Each point is reached from the start by the listed moves, each made once or not at all, plus a little noise. Say if it took an odd or an even number of moves. Then give how often each move was made.

Moves:
(1): [ 28 -18   4  13  17]
(2): [ 23  47 -15 -15  12]
Start: [12 -9  8 -8  5]
Points:
[ 42 -28  13   3  22] => odd (1, 0)
[ 33  36  -4 -25  18] => odd (0, 1)
[ 60  22  -3 -11  35] => even (1, 1)

Moves:
(1): [  8  -7   9  -7  -9  16  -9   0 -12  -4]
(2): [  9  26   2  11  15   2   4 -15  -8  -5]
(3): [-13   9  28  -1   1   3   1   0  24 -14]
(4): [ 14   4  12  23 -12  17  12  -7  25   7]
(5): [  3  -3 -13  -9  15   2   8   7  11 -10]
(6): [-9  2  6 -8 -5 19 14 -6 -3 14]
(7): [  1  -5  -7  -6 -20 -12  17  -6   0  -9]
(8): [-4  7 -3 -4 -8  5  1 19 10  1]
Start: [ 7  6  5 15  3 -1  4  7 10 10]
Points:
[ 9 -2  7 -7  5 35 17  8  6  9] => odd (1, 0, 0, 0, 1, 1, 0, 0)
[  7  15  60  23 -22  53  23  -8  43  12] => even (1, 0, 1, 1, 0, 1, 0, 0)
[ 28  21   2  11  24  18   7  -2   1 -10] => odd (1, 1, 0, 0, 1, 0, 0, 0)
